Rows are points. The window is the flat piece filled in between its corners: a triangle in 3 columns, a solid with four corners in 4, and so on. A path goes straight from each point to the next, and from the last back to the first. After which points does the path pass through the window?
In the rows, 128 means zero.

Window (4 x 4):
[[170  98 155  95]
 [164 136 131 114]
 [ 17  82 109 106]
 [182  99 106  97]]
Path:
(1): [142 112 118  34]
(2): [139 150 153  50]
(3): [151  73 147 139]
(4): [192  98 116 136]
(5): [152 103 162  80]
(6): [186 136 131  92]
(7): [179 110 142 127]
(8): [179  80 151 159]
(9): [ 98 110 134  42]
(10): [ 88 107 109  75]
(11): [101  63 140 131]
(12): [143  83 128 114]
Through the window after points: 4, 8

Window:
[[164 128 121  89 101 142  63 148]
 [117 155 176  53 136 154  98 127]
 [155 146 144 122  50  92 182 118]
 [107  89  81 126 162 127 135  37]
 [130  77 207 210 184 136 115 140]
 [220  87 120 179 174 100 148 140]
 [131 136  97 124 125 205 125 105]
 [139 130 120 194 205  71 122  49]]
Path:
(1): [188 112 147 132 164 136 144  55]
(2): [120  85  79 159 156 110 128 122]
(3): [ 98 109 133 147 176 102 115 137]
(4): [207  99 233 168 131 140 115  94]
(5): [192  88 110 164 161 129 136  52]
(6): [124 119 123 126 151  90 141 193]
(7): [142 117 118 146 120  91 148 132]
(8): [183 112 144 126 134 165 142  46]
Through the window after points: 1, 5, 7

Window:
[[ 69 115  43  69 154 180 186 157 124]
 [119 141  61 145  73 215  90 155 129]
 [109 107 205 174 139 133 188 156 169]
 [ 90  91 100 151 171 146  58 139 130]
 [103 162  97 118 210 131 192 143 113]
 [171 129 176 120 106  76 118 119 107]
 [109 172 160 145 171  66 182  31 168]
 [ 99 104  97 170 227 162 145  10 129]
 [138 123 177 116 143 160  54 130 138]]
Path:
(1): [ 93 133 141 134 137 127 128  94 123]
(2): [ 91 140 132 148 138 125 134  82 127]
(3): [205 138 120 117 166 119 148 116 175]
(4): [182 122 125 162 162 116 191 118 185]
(5): [ 17 164 160  96 166 134 112  94  91]
(6): [106 143 194 127 140 173 108 133 104]
(7): [160  83  29 104 140 117 116 160 156]
(8): [141 137 142 135 137 149 146 143 179]
(9): [ 60 105 101 172 146 171 129 112  71]
(10): [ 75 133 126  94 145 148  77 105  90]
(11): [170 102 142 156 168 168 168 157 202]
(12): [164 120  68 135 159 155 108 134 191]
(13): [ 52 102 146 155 186 136  99  97  87]
(14): [ 57 172 120  67 123 180  80 120  79]
(15): [148  99  89 170 197 117 168 105 156]
(16): [129 133 141 137 156 123 155  93 178]
Through the window after points: 2, 4, 8, 10, 12

Window (12 x 12):
[[140 147 129 210 161 165  90  83 220 165  97 108]
 [150 154  97 122 104 172 172 192 143  83 163 163]
 [116 119 122 115 215 104 119 154 130 178 134 119]
 [101 127 116  50 153 212 161 139 143 151  99 150]
 [117 142 118 103 123 168  56  84 173 130 198  98]
 [134 159  93 171 172 114 116  86  78 127 152 154]
 [ 22 124 188 110 139 178  90 112 127 144 149  83]
 [120 110 249 153 155  97 117 124 128 115  78 170]
 [106  94 167  46  80 114 145 136 116 123 146  59]
 [114 179  41 134 192 155 145 149 162  62 151 130]
 [ 97 100 119 124  96 104 134 147 173 107 120 139]
 [176  81  84 144 113 158  96 123 108  96 165 110]]
Path:
(1): [ 99  69 147 121 146 162 170 101 133 143 152 116]
(2): [127  98 156 137 138 147 144 120 162 100 168 135]
(3): [137 166  95 139 110 147  77 127 106 124  80 135]
(4): [119 130 132  94 139 146 112 152 122 122 114 127]
(5): [115  94 168 142 145 136 181  93 144 106 177 152]
(6): [105 103 146  97 151 144 168  98 126 138 165 109]
(7): [115 119 144  63  77 122 109 163 127 110 118  76]
(8): [ 99 144 121  83 124 172  91 174 137 115 132  98]
(9): [112  87 151 136 155 153 148  41 187 151 166 127]
(10): [158  94 112 141 154 144 143 105 132 111 183 152]
(11): [127 120  96 120  98 159  73 141 123 110 121  87]
(12): [114 171 122 100 117 139  99 181 129  97 103 132]
Through the window after points: 6, 10

Window:
[[100 155  80  70 161 112 180 107 132 143  97 140 117  70]
 [138 160  93 167  90 121 157  83 127  65 111  87 128 132]
 [107  93 118 157 148 138 113 111  62 160 147  94  81 108]
 [113 159 120 185 149 191 168  88 113  68  60  95 137  94]
 [115  84 122 180 114  94 141  90 133 111 181 183  87 178]
 [114 202 133 138 107 151 196  87 145 142 149 113 197  93]
 [116 175 171  98 108 144 135  81 193 150 227  94 138  88]
 [104 133 158 116 155 135 173 103  99 161  69  85  93  98]
 [ 17 170 109 162 137  91  76 195 130 129 141 102 135  96]
 [173 183 124 182 159 119 233  65 160  98 182  93  94 114]
 [158  38 103 193  61 149 131 164 132 124  88 128 156  80]
 [153 182 121 146  67 162 138 108 135 142 124 203 126 136]
 [155  84 109 138 102 159 189 175 123  89 124  95 155 100]
 [164 128 167 169 166 105 121 122 126 139 179 135 155 122]]
Path:
(1): [ 83  99  67 181 160 149 113 137 160 169  79  87 135 148]
(2): [ 97 170 145 132 121 105 152 138 109 105 159 118 119  77]
(3): [ 94 132 110 151  89 147 190 144 112  88 109 134 155  19]
(4): [146 107 109 141 131 132 141 133 137 132 123 106 128 138]
(5): [116 126 109 178 109 157 137 102 142 139 125 104 138 148]
(6): [157 124 154 150 113  95 161 162 104  72 146 154 124  41]
(7): [143 126 130 160 117 131 153 104 123 101 155 144 128  94]
(8): [151 113 124 155 135 138 170 107 140 171 114  99 130 157]
(9): [141 156 110 149 144 142 171 112 137 152 143  93 159 129]
(10): [108 145 125 161  73 125 147  84 113  68 119 127 108  87]
(11): [125 107 128 138 115 131 152 101 117  90 169 150 108  97]
(12): [125 122 125 169 106 122 138 116 162 156 141 120 138 136]
(13): [120 135  94 129 139 153 160  87 164 145 150 106 149 117]
(14): [137 159 133 161  99 114 150 109 112  87 117 115 115 111]
(15): [119 164 249 133 144 189 191  89 107  95 144 145 108  44]
(16): [143 147  72 178 130 118 166  97 148 113 135  99 125 141]
Through the window after points: 1, 3, 9, 11, 13, 15

Window, 14 rows:
[[119 141 161 157  67 113 127 145 108 132  87 140 102 106]
 [154  78 159 127 111 157 158 120 165 147  59  82 118 166]
 [183 156 109 107 110 101 134 144  99 123 115 118 154 136]
 [ 94 140 124 154 180 155 130 136 118 153 124 180 202 133]
 [154 123 249 161  86 153 126 108 152  94 163 170 109  97]
 [118 134 150  55 115 127 173 128  69 160 171  74 116 162]
 [117  72 121 148  98 100  79 141  95 113  71  86  68 153]
 [143 133 153 155 162 136 116 105 103 134  85  83  60  73]
 [123 100 132 122 108 109 154 153 152 133 162 101 134 118]
 [ 97 121 125  68  94 145 100 139 131 100 164 191 126 111]
 [ 55 130  99 150  90 144 134 122 185  99 148 134 115 164]
 [155 157 114 130  83 147 133 153 106 205 126  92 138 181]
 [148 137 195  99  93 111 145 128 143 194 145 140 116 199]
 [122 135 144 106 100 102 105 127 155  84 123  66 186  60]]
Path:
(1): [147 121 126 134 100 133 136  98 133 170 132 138 159 153]
(2): [108 144 121 134  83 132 128  46 127 147  89 138  88 120]
(3): [147 118 172 152 137 133 117 158 129 117 124 113 113 103]
(4): [171 184 161 108 122 135 160 207 123 115 125 125 121 162]
(5): [ 95  95 121 101  86 128  99  91 131 138 145 151 134 116]
(6): [129 114 135 133  94 135 138  89 116 124 115 141 157 129]
(7): [134 140 144 138 111 125 117 164 141 135 115 111  98 128]
(8): [128 177 139 122 113 121 148 204 124 126  99 156  81 154]
(9): [124  73 154 132  77 129 102  51 116 148 146  90 162  89]
(10): [141  99 181 168  95 112 125  55 102 155  94 132 153  67]
(11): [143 148 130 108 124 126 131 161 126 130 131 114 118 156]
(12): [ 96 138 168 115 120 118 132 194 121  89 114  45  91 106]
Through the window after points: 4, 8, 10

Window:
[[136 163 157 140 137  46 105 124 109 168 133 135 136 122]
 [126 148 126 132 117 115 138 142 151 118 132 109 124 122]
 [111 169 106 149 121  66 131 109 132 113 133 173 144 103]
 [104 120 141 156 100 143 118 137 124 137 180 145 100 166]
 [171 140 154 129 114 143 158 120 112 124 122 149 133 130]
 [147 111 143 124 160 150 139 107 141 145  79 156 132 110]
 [111 162 121 124 123 163 178 128 124 141 139 135 104 135]
 [128 127 122 153 141 110 181 109 117 114 101 133 126 153]
 [122 154  35 115 124  97 142 153 169 136  82 159 146 168]
 [ 91 162 148 128 171 148 131 182 142 118 249 135 125 156]
 [153 155 144 150 147  52 101 130 118 132 144 147  77 130]
 [140 113  82 156 157 126 151 119  80 124 111 131 134 116]
 [138 114 115 115 124  88 155  80 116 127 140 149 130 109]
 [152 135 102 160 141 138 143  89 145 152 134 139 145 130]]
Path:
(1): [130 138 120 157 140 124 156 133 136 142 132 156 137 118]
(2): [155 129 135 158 128 131 151 127 116 150 158 151 123 125]
(3): [ 74 145  96 118 132  94  88  89 165 108 109 123 112 169]
(4): [119 132  95 118 138 105 111  88 114  95 126 142 147 123]
(5): [134 140 145 162 147 134 181 163 147 172 130 143 104 141]
(6): [139 134 108 167 146 104 187 145 109 152 140 143 162 108]
(7): [128 128 109 120 130 123 113 102 121 105 114 125 101 137]
(8): [116 146 111 127 117 126 143 113 125 124 137 132 125 142]
Through the window after points: 2, 6
